Every row gives one point. Any point is a mix of the corners, with weights that add up to 1. It lies inside the corners' shape when no weight is negative. Say inside or outside, and name the corners with a negative weight.
In the rows, 128 means zero.

Corners:
(1): [ 88 169 150]
(2): [164  79 158]
(3): [ 63 143 153]
(4): [136 120  89]
Points:
[126 123 122] => inside
[ 89 152 144] => inside
[157  81 112] => outside (1)
[175  82 150] => outside (3)
[ 99 124 161] => outside (4)
[144 116 142] => outside (3)
[ 76 139 147] => inside

Corners:
(1): [150 154 119 134  86 105 137 133   7]
(2): [134 162  51 119  83  97 129 118 160]
(3): [142 142 104 112 218 140 114 176 136]
(4): [158 130 128 122  87 145 125 100 130]
(5): [145 150 148 185 108 127  79 160 157]
(6): [120  83 136 154 129 152 146 152 162]
(7): [147 119 151 152 220 125 130 112 127]
(8): [123 150 163 142 104 144 156 116 165]
(9): [ 89 156  70 124 136 160 133 124 147]
(10): [ 69 119 113  96  99 129 131 102 174]
Points:
[155 169  80 128 111  88  93 128 111] => outside (6, 8, 9)
[126 137 114 129 125 138 129 117 140] => inside
[136 138 130 149 138 132 115 144 147] => inside
[123 155 105 128 106 126 125 107 127] => outside (3, 6)
[122 148 119 135 142 138 121 127 184] => outside (1, 6)

Corners:
(1): [105  57  97  84 107 104  90 149  86 101 117  75 131 119 176  98  99 177]
(2): [ 97  98 103 104 133 122 140 162 187  75  75  99 135 117  79 159  95 187]
(3): [168 149 146 110 121 103  78 158 116 119  94 178 162 180  62 148 149  98]
(4): [160 182 100 123 160 116  88 112 106 110 118 133 166 115 138 178 126 119]
(5): [132 151 145 143 129 137 126  93  95  80  74 126 129 183 118 189 125  70]
(6): [145  88 169 142 207 157  98 158 137 137 102 105 115 191 104 183 137 103]
(7): [137 124  81 118 110 180 129 106 178  63 149  97 105 121 159 187 127  68]
(8): [120 132 139  91 176 193 129  96 145 109 176 176 101 115 187  67  86 104]
(9): [158 125  82 151 192 135 150  86 111  87 105 175  78 174 138 154 127 116]
(10): [172 205  66  70 221 102 167 167 178 160 131 134 142 154 104  74 144 101]
(11): [169 175  79  65 156 116  81 164  95 157 137  99 111 101  72 130 134  93]
(12): [147  72  70 120 142 120 159 103 149 136 112 140 129 104 134 163 101 134]
(13): [ 71 177 126 123 113 158  96 167 161 155  87  58 143 107  85  77 177 181]
(14): [155 110 103 121 147 176 167 144  80 126 124 126 168 141  99 184  78 176]
(15): [108  91  55 173  83 155  75  85 108 126 180  47 109  76 155  70  59 116]
(16): [ 87 137  91 121 124 108  64 105 117 151 101 135 132 176 118 134 111 167]
(17): [139 139 152 100 150  97 161 107 143  87 167 172 125 123 132 175 153 111]
(18): [ 77 128 149 132 197 136 119 184  94 170 145 184 141 111 173  89 124  91]
(19): [153 114  90 122 116 127 109 164 129 154 103 112  75  95 172 102  48 164]
Points:
[120 165  98 122 132 155 117 119 144 132 127 158 109 125 121  83 111  84] => outside (1, 4, 6, 14, 17)
[116 112 123  98 179 131 162 158 162 120 125 134  85 109 164 107 134 106] => outside (3, 4, 14, 15, 16)
[125 128  94 118 133 129  94 120 133 115 107 104 111 139 131 120 119 128] => outside (14, 17, 18)
[137 133 109 116 143 125 104 120 141 114 113 119 114 137 126 136 124 120] => outside (14, 18)
[130 125  97 147 110 127 105 114 126  94 103  94 140 149 122 167 114 137] => outside (8, 11, 12, 18)
[133 133 113 121 153 146 117 126 118 129 133 136 121 132 146 127 116 111] => outside (2)
[138 133 101 118 148 130 118 126 126 118 116 127 140 123 126 152 114 132] => inside
[103  96 145 141 153 137 106 112 100 118 122 144 139 147 131 143 117 139] => outside (7, 10, 11, 19)

Corners:
(1): [135 155  35 107 145 154 105  85  86 135  44 178 107 225 107 155 142 182
  62  81]
(2): [109 150 152 167 120 128  83 148 165 137 156 152 131 169  42 145 179 100
 128 147]
(3): [142 109 158 114 144  74 111 120 113 104 121  73 127  73  93 121  80 108
 191 171]
(4): [173 178  95 120 132 134 147 118  89 209  83 173 130 193 139  76 119 160
  75  93]
(5): [143  83 100 126 160 118 144  64 123 116 181 120 139 148 155 117  82 134
 137 142]
(6): [122 123 138  77 162 133 178 128  84  83 173 105 142 106 131 142  99 114
 155 164]
(7): [144 197  82 135  73 190 110 103 120 173  76 156 123 165 122 122 111 197
  86  92]
(8): [139  77  77 103 117 132 133 115  84  91 144 142 146 124 172  99 105 104
  93  98]
(9): [130 105 129 117 125 138  65 105 157 186  98  99 162 163  93 143 182 129
 135 174]
(10): [111 138  85 129 111 107 109 138 165 168 121  96  93 193  90 114 147 125
 136 155]
(11): [106 169 107 154 153 136  85 116 154 185 106 115  88 134  99 144 157 126
  90 121]
(12): [159 156 123 175 133 115  98 170 142 178 102 113  89 170 125 172 163 169
 146 124]
(13): [123 137 179 131 123  82 119 133 210 144 111 112 114 134  94 160 147  84
 140 167]
(14): [216 136  74 108 119 127 151  81  98 140 166 146 117 142 127 127 136 141
 103 113]
(15): [181 172  53 132 134 171 138  80  67 119  69 164 127 181 181  90 145 146
 128 138]
(16): [125 121 145 147 130 114 107 155 161 165 115 171  88  95  71 169 151 110
 166 203]
(17): [140 102  80 135 123 101 203  91  88 121 132 137 174 102 122 130 101 127
 129 128]
(18): [149 121  53 116 120 141 150  81 111 137  82 146  84 165 160  77 160 212
 121  78]
(19): [119 135 106 127 102 167 101  99 134 166  78 137  93 188  97 149 169 104
 178 103]
(20): [151  99 116 116 193 132 120 170 185 121 178  78 157  71  94 140 102 123
 175 140]
(21): [138 172  73  78 183  64  96 161 144 162 152 138 175 101 131 166 115 170
 172 105]
Points:
[137 126 104 125 141 119 121 118 132 140 124 131 121 146 110 136 136 127
 136 138] => outside (7)
[139 132  87 125 147 125 130 124 106 115 152 129 131 121 113 149 107 130
 144 133] => outside (4, 9, 13, 18)
[110 115 123 128  99 135 120 126 135 150  71 107 134 197  92 114 145 145
 120 118] => outside (5, 11, 14, 15, 16, 21)
[137 129 102 125 132 125 121 114 129 131 124 128 121 142 115 131 138 138
 139 131] => outside (4)
[154 153  69 125 144 123 153 116 118 156 141 158 118 162 104 150 117 179
 131 101] => outside (3, 8, 9, 11, 13, 15)
[139 130 103 123 138 110 134 127 130 137 136 129 127 123 113 132 113 142
 119 124] => outside (9, 15, 19)
